Each row is a point. Each copy is the shape, with its points in the same order, stretched, turned, moved and blurred by noise. Say if it was mirrored as well.

Shape (8 x 3)
[[ 0.29 -0.20  0.51]
 [ 0.01  0.52  0.01]
 [-0.42 -0.49 -0.14]
 [-0.03 -0.28 -0.62]
 [ 0.44 -0.19 -0.24]
 [-0.14 -0.41 -0.25]
 [ 0.25 -0.11 -0.27]
 [ 0.01  0.22  0.38]]
Copy 1 (8 x 3)
[[ 0.14 -0.51  0.13]
 [-0.31 -0.20 -0.49]
 [ 0.05  0.45  0.68]
 [ 0.27  0.49  0.22]
 [ 0.42 -0.12 -0.01]
 [ 0.22  0.41  0.49]
 [ 0.27 -0.02  0.02]
 [-0.17 -0.38 -0.09]]
Copy 1 is: mirrored
Copy 2 (8 x 3)
[[ 0.21  0.07  0.51]
 [-0.12 -0.63 -0.12]
 [-0.08  0.59 -0.32]
 [ 0.31  0.33 -0.41]
 [ 0.63 -0.01  0.03]
 [ 0.09  0.36 -0.27]
 [ 0.39  0.03 -0.07]
 [-0.15 -0.31  0.27]]
Copy 2 is: mirrored
Copy 3 (8 x 3)
[[-0.23 -0.16  0.45]
 [-0.03 -0.41 -0.25]
 [-0.12  0.67 -0.02]
 [ 0.41  0.62 -0.06]
 [ 0.36  0.21  0.23]
 [ 0.16  0.56  0.10]
 [ 0.33  0.21  0.10]
 [-0.32 -0.36  0.08]]
Copy 3 is: mirrored

Shape (9 x 4)
[[ 0.23 -0.05 -0.19  0.21]
 [ 0.07  0.27  0.14 -0.25]
 [-0.31 -0.14 -0.18  0.09]
 [-0.07  0.62  0.35 -0.19]
 [ 0.12  0.47  0.39 -0.02]
 [-0.47  0.61 -0.07 -0.15]
 [ 0.24 -0.11  0.44 -0.03]
 [ 0.18 -0.05  0.28 -0.14]
 [-0.13 -0.20  0.57  0.51]]
Copy 1 (9 x 4)
[[-0.25 -0.27 -0.11 -0.22]
 [ 0.39  0.04 -0.55 -0.34]
 [ 0.09  0.16  0.18  0.11]
 [ 0.85 -0.23 -0.51 -0.34]
 [ 0.60 -0.45 -0.63 -0.16]
 [ 0.92  0.03  0.11 -0.34]
 [-0.02 -0.12 -0.78  0.12]
 [ 0.05  0.00 -0.73 -0.06]
 [ 0.13 -0.41 -0.46  0.76]]
Copy 1 is: mirrored
Copy 2 (9 x 4)
[[ 0.21  0.21  0.13 -0.06]
 [-0.21 -0.07  0.05 -0.01]
 [ 0.09  0.04 -0.32 -0.40]
 [-0.38 -0.30  0.20 -0.19]
 [-0.19 -0.28  0.31 -0.11]
 [-0.45 -0.06 -0.13 -0.57]
 [ 0.18 -0.24  0.06  0.14]
 [ 0.00 -0.14  0.03  0.14]
 [ 0.41 -0.47 -0.10 -0.40]]
Copy 2 is: mirrored
